Rows are points. The last column is the point's height on a tilted bowl or saddle (a function of degree 2), plus a little noise. Along how many of its main directions does it bend up, bend down or stay straight?
In the rows, 128 means zero.

Points:
[[115 132 134 137]
 [147 143 108 141]
 [222 143  51 210]
 [184  97 149 170]
 [105  93 147 151]
 [211 129 121 178]
 [112 126 135 138]
 [140 127 119 138]
 [106 141 113 140]
 [185 111 156 167]
 [163  78 122 164]
 [186 132 104 158]
 [194 148  89 169]
 [154 155 123 143]
 [157  80  98 163]
 [151 104  98 149]
 [107 148 130 139]
 [113  96 164 154]]
Directions: 3 up, 0 down, 0 straight

Points (15 x 4):
[[159 159 117 134]
 [102 114  81 164]
 [126 159 191 161]
 [ 73 137 145 175]
 [ 76  87 151 198]
 [148  83 142 144]
 [151  98 100 137]
 [141 164 186 154]
 [143 167 162 140]
 [107 170 128 141]
 [ 94  70 111 179]
 [ 74 150 110 168]
 [126 106 106 145]
 [181 154 186 158]
 [106 124 128 152]]
Directions: 2 up, 0 down, 1 straight

Points, 25 rows:
[[174 111  96 116  84]
 [120 159 123  67  79]
 [ 83 126 132 115 140]
 [121 161 163 138 117]
 [161  69 142 112 129]
 [178  95 122 174  60]
 [136 105 107 132 131]
 [167  93 164  90 110]
 [ 89  81 165 162 132]
 [161 140  97 118 105]
 [ 99  99 112  78 161]
 [ 96 153 126 104 117]
 [ 93 129  98 132 126]
 [ 63 154  69  92  55]
 [114 173 101 147 122]
 [162 130 177 169  91]
 [149 166  38 120  67]
 [172 139 120 184  93]
 [127 142 148 128 131]
 [134 171 129 223  94]
 [102 135 148 155 125]
 [115  92 159 190  85]
 [115 126 133  99 141]
 [107 124 186 149 119]
 [115  91 125  66 168]]
Directions: 1 up, 3 down, 0 straight

Points, 42 rows:
[[ 64 132 110  89 102 137 114]
 [195  55 117 148 172 129 205]
 [117 124  63 103  50 142 134]
 [113 134 160 128 155 119 104]
 [147 140 107 159 202 102 176]
 [102 132 119  72 100  79 113]
 [143 118 104 136  99 101 147]
 [121  80 147  94 136 111  93]
 [ 98 181 115 115 156 126 132]
 [104  95  90 156  57  73 168]
 [135 141 133  95 157 189 110]
 [140 129 112 119 166 153 135]
 [124 168 123 133 158 161 135]
 [111 156 159  82  49 100 151]
 [116  44  81 139 142 140 180]
 [ 85 142 121 185 110  85 180]
 [108 130 107 154 181 127 154]
 [145 108  88 123 174 112 149]
 [113  92 132  99 130 103 102]
 [ 92  93 104 137 136 135 143]
 [ 82 133 138 226 100 131 187]
 [129 102 119 107 116  92 122]
 [120 138 149 111 140 111 108]
 [ 79 141  76 132 110  58 172]
 [ 65 108  47 178 137 100 209]
 [143 111 131 147 159 148 145]
 [186 118 137 152 135 155 169]
 [154 124 179 120 159 111  96]
 [181 141 134 126 142 163 156]
 [170 106 133 121 128 140 147]
 [102 197 151 164 181 144 158]
 [ 84 145  54 143 141 121 165]
 [143 105  90 118  82  87 146]
 [102  96 168  98  50 163 150]
 [109 203 137 124  92 102 166]
 [ 67 155 139 160 138 222 157]
 [112 176 188 128 148 123 108]
 [134 172  93 131 102  93 156]
 [158 129 141 130 128 181 147]
 [ 62 187 138 130 171 143 138]
 [ 93 145  61 151 121  78 178]
 [117 146 103 131 129 121 140]]
Directions: 3 up, 2 down, 1 straight
